Each row is a point. Before rounding, the points of a table are all equally far from one centre. They may lie mostly on one side of it. Where is the centre, to within rounding?
(in the rows, 128 means zero)

Points (6 x 3):
[[194 153 159]
 [201 120 101]
 [190 160 105]
 [179 110  77]
 [206 137 135]
 [192 132  89]]
Centre: [139 123 131]

Points (9 x 6):
[[153  85 137 164 181 128]
 [183  46 114 160 182 130]
 [175  96 125 139 149  80]
 [195  75 116 161 173 103]
 [152  52 106 149 208 105]
 [172  94 128 144 207 110]
 [103  74  77 151 152 151]
 [188  43  84 151 198 125]
 [118  91 107 170 174 131]]
Centre: [157  83  88 116 164 129]

Points (12 x 8):
[[138  62 127  99  76 152  57  70]
 [191 172  72  93  74 168 108 124]
 [138 168  82  69 113 121 117 177]
 [162 154  99  29 117 151 105 145]
 [177 202 114  89 159 169  62 163]
 [127 139  60  81 149 130  72 123]
 [166 176 109 166  88 207  99 171]
 [223 171  82 121  90 159 148 138]
 [124 185 103  43 113 153 113 145]
 [163 135  93  64  91 127  71 173]
 [151 204  88  95  64 158 101 101]
 [194 141  67 108  87 155 110 167]]
Centre: [155 137 163 130 127 136 114 113]

Points (15 x 11):
[[ 84 114  31 147 109 109  88 146 149  88 158]
 [ 96 131  98 141  75 121 191 131 101 141  73]
 [ 72 128  82 155 185  53 199 187 101  71 117]
 [ 98 123 125 231 105 152 159 155  49  67 145]
 [ 70 129  46 129  98 116 107 110 106  95 138]
 [144  96  85 113 129 135  59 104  58  74 173]
 [137  99  38 186 151 112 137  57 115 149  69]
 [136 114  46 181  66 174 140  99  91  44 131]
 [124 185  78 174 129 145 135  54  90 133 108]
 [106 146 115 203 173 174 112  76 108 135 164]
 [ 66 119  81 155 105 122 120 102  67 127 113]
 [110 201 113 193  75  92 141 123 145 108 111]
 [110 151 134 125 111  73 149  70  64  61  89]
 [140 157 166 249 115 138 128 105 136  93  82]
 [ 82 165  78 184 123 125 194 134  63 114  81]]
Centre: [167 116 102 162 153 114 148 139 119  86 125]

Points (20 x 14):
[[166 169 174  83 169 150 167 132 122 142 181 184  51 201]
 [145 130 176  84 166  98 153  91 103 157 149 181  22 201]
 [190 188 157 156 127 151 171 134 108 169 143 159  88 186]
 [121 144 201 137 175 122 141 128  87 175 205 142  69 153]
 [171 202 159  99 188  95 152  87 155 118 151 159  84 166]
 [149 187 199  77 174 161 159  84 112 128 149 147  79 175]
 [149 179 182 155 179 116 140 111  86 136 148 215  48 155]
 [152 153 150 137  67 153 108  91  99 167 140 162 120 158]
 [144 178 176 128 173 150 181 124 110 157 150 207  73 203]
 [199 188 172 103 132 119 128 126 135 153 157 225  39 167]
 [135 158 196  55 162 129 204 113 115 135 152 184  55 178]
 [186 157 185 128 161  89 138 149 131 131 157 191  28 190]
 [154 178 197  83 123 166 181  99  91 143 163 170  95 153]
 [171 162 200  93 117 144 147  59 111 142 141 126  85 137]
 [206 152 224 103 163 112 143 124 106 124 146 167  66 164]
 [170 208 170 123 144 142 140  97  94 113 153 200  87 117]
 [189 203 171  86 143 129 141 119 135 108 172 141  37 135]
 [144 161 190 131 123 126 137  66 115 105 130 163  53 172]
 [137 187 173 130 149 139 167 113 119 118 175 195 100 182]
 [152 197 187 103 174 114 144 106  97 117 120 186  16 175]]
Centre: [126 143 149  95 149 125 125 152 134 164 108 160  80 126]

Points (25 x 20):
[[ 90 149 159 119  90  61 102  69 184 112 113 214 156 138 110 117  94 143
  104  81]
 [115  92 177 139 115  56  62  62 183 138 124 195 131 145  97  76 115 140
   93  72]
 [147  92 128 166 122  75  77  99 157 132 104 246 131 152 114  99 146 129
   73  49]
 [ 53  74 125  94 141  79  78  80 132 122 176 231  84 149 144 109 133 145
   67  83]
 [ 81 111 164 182 175  51  97  75 141 143  99 232 130 135 124  87 131 147
  106  73]
 [110  93 123 156 118  58  91  93 168 117 112 227 121 173 129  90 123 168
   75  45]
 [ 97 125 167 129  71 106 102  85 168 133 139 248 140 145 130  99  83 139
   70  68]
 [ 95 129 144  82  88 106 102  81 129 113  79 229 163 125 136  95 112 182
   77  97]
 [133  65 167 128 104  65  80  90 186 121 130 231 141 181 148  92 113 121
  103  84]
 [ 71 117 142 168 110  96  55  63 164 134 134 185 122 114 111 106 124 103
  114  43]
 [101 100 190 162 130  84  86  89 189  97 123 206 177 133 162 111 111 171
   84 100]
 [ 91 136 124 155 131  80  58  85 152 129 143 203 167 139  83  96  99 125
  121  53]
 [ 83  86 145 117  94  87 101  70 184 110 139 229 149 139 125  83 136 153
  100  61]
 [136 112 140 144  91  58  82  95 193 135 133 225 153 166 149 103 129 142
  103  40]
 [ 82 122 124 124 126  89  70  89 155 133 128 246 146 140 150 139  86 132
   53  86]
 [ 95 101 164 163 110  66  87  78 144 160  98 223 153 156 124  90 114 153
   62  44]
 [ 83  92 134 143 128  52  62 102 170 117 142 201 183 154 138 129 135 175
   84  62]
 [121 113 141 108  76  91 125  87 158 119 144 249 156 138 146 100  82 191
   97  60]
 [148  89  94 147 102  84 110  98 188 106 166 208 132 155 126 114 116 147
   62  37]
 [ 95  73 175 173 129  76  83  77 164  99 127 214 116 118 126  92 111 140
   90  57]
 [ 98 116 145 166 115 122 129  38 167 139 158 241 174 118 115  86 108 156
   79  81]
 [120 102 126  95 102  77  72  71 191 154 128 196 142 119 142 133  76 129
  115  59]
 [117 146 139 157 112  19  68  96 134 120  79 222 138 139 156 106 119 158
  103  93]
 [154 117 166 189 116  65 120  45 191 129 107 225 137 160 124  93 128 140
  103  71]
 [136 106 148 133 105  83  98  40 187 111 129 224 124 105 136 137 118 143
  103  36]]
Centre: [136 120 148 138 121 109 124  91  99 148 155 161 117 153 141 135 141 149
 112 113]

Points (31 x 24):
[[ 65 178 147  82 117 184 139 139 124 181  63  97 114 106 179 126 121  86
   82 109 205 107 168 164]
 [100 151 170  89 115 152 129 101 153 121 131  71 202 156 143 136 111 114
   80 130 199 118 117 148]
 [ 89 194 159 110  87 177 154  89 135 114  60 101 172 106 143 110 151 147
   63 134 171 124 131 162]
 [ 90 127 169 138 135 133 149  86 154 174  79 112 157 124 173 112 179 145
   59 146 216 112 126 153]
 [126 134 115  83 180 194 165  77 159 137  54 134 204  78 160 100 157 123
   79 116 169 111 139 160]
 [ 83 210 183 134 116 194 130 119 106 176  93  94 183 105 153 124 166 111
   73 162 217  76 140 135]
 [ 65 162 119 127 150 188 197 118 134 134 125  95 180  98 139  89 155 141
   38 136 228 102 135 163]
 [ 78 174 166  96 119 162 113 146 142 174 121  53 156 108 174 118 130 128
   82 126 140 107 133 166]
 [ 89 180 137  94 123 214 190 155 115 124 105  92 188 115 188 104 170 158
   75 167 216 114 160 118]
 [112 160 212 111 142 165 127 116 139 178  85  71 152 110 150 137 164 127
  104 128 201 108  98 184]
 [ 97 163 152 105 110 170 153  99 135 115  69  67 141 131 180 132 132 129
   74 108 188 128 105 175]
 [118 167  92  63 113 249 151 115 174 150 118  77 160  95 143  74 134  96
   65 122 203 122 154 135]
 [130 175 166 145  97 229 128 161 153  96  74 104 155 120 166  78 148 126
   76  98 124  99 100 159]
 [ 95 173 158 119  60 140 140 132 121 136 135 118 148 170 149 106 172 138
   56 139 168  76 162 113]
 [ 88 185 138 152 143 220 127  97 136 137  59  64 145  94 160  87 122 116
   45 147 227 144 128  98]
 [112 188 121 113  72 178 139  97 126 126 116  77 203 129 166 114 161 125
   70 152 185 133 112 165]
 [ 91 162 124 134 140 200 107 101 148 196 115 106 156 104 161 110 165 144
   33 132 234 100 126 180]
 [155 129 126 100 155 155 135  84 167 104  62 118 239  85 126 115 194 142
   69 158 205 129 139 117]
 [ 55 192 160 123 123 194 116 108 126 193  93 112 142  80 163 117 117 120
   64 151 173  95 144 161]
 [ 72 146 144 147 146 139 136 132 152 191 102 134 169 147 163 113 150 101
   32 130 208  80 168 174]
 [114 192 172 131 120 171 183 108 108 127 115  74 174 129 170 122 194  87
   76 130 199 108 106 161]
 [119 174 166  90 135 201 149 134 163 157  87 101 163 126 162 142 122 114
   34 123 208  66 104 132]
 [ 92 149 163  95 153 216 109  98 131 125  91  86 190 122 176 127 157  85
   86 204 210 135 203 128]
 [106 148 181  76 129 179 156 111 122 115 100  38 169 126 123 160 165 146
   76 135 198 122 161 127]
 [ 66 200 138 132 136 184 172 127 174 100  99  81 151  94 143 119 130 152
   32 164 210 109 116 149]
 [ 85 166  97 147  82 157 156  97 154 131 107  77 184 132 151  90 169 160
   72 143 214  78 157 102]
 [ 95 176 162 126 141 194 144 151  82 172 112  75 162 132 155  87 182 150
   79 111 140  85 127 152]
 [101 147 164 122 126 191 156 154 130 130  79 102 205 127 171 116 193 124
   84 162 147  85  98  85]
 [ 80 141 158  89 151 187 105 151 112 120  70  79 178 107 185 125 164  77
   50 117 217 104 179 162]
 [139 158  85  98  91 246 168 132 166 157  47  91 130 128 156 126 179 116
   65 169 203 131 123 139]
 [ 82 182 161 136  76 198 152 137 129 124  83 116 128 100 128  63 136 177
   47 113 175 132 139 116]]
Centre: [150 152 112 148 150 169 121 158 136 120 114 131 128 100 122 123 145 110
 117 145 191 123 158 128]
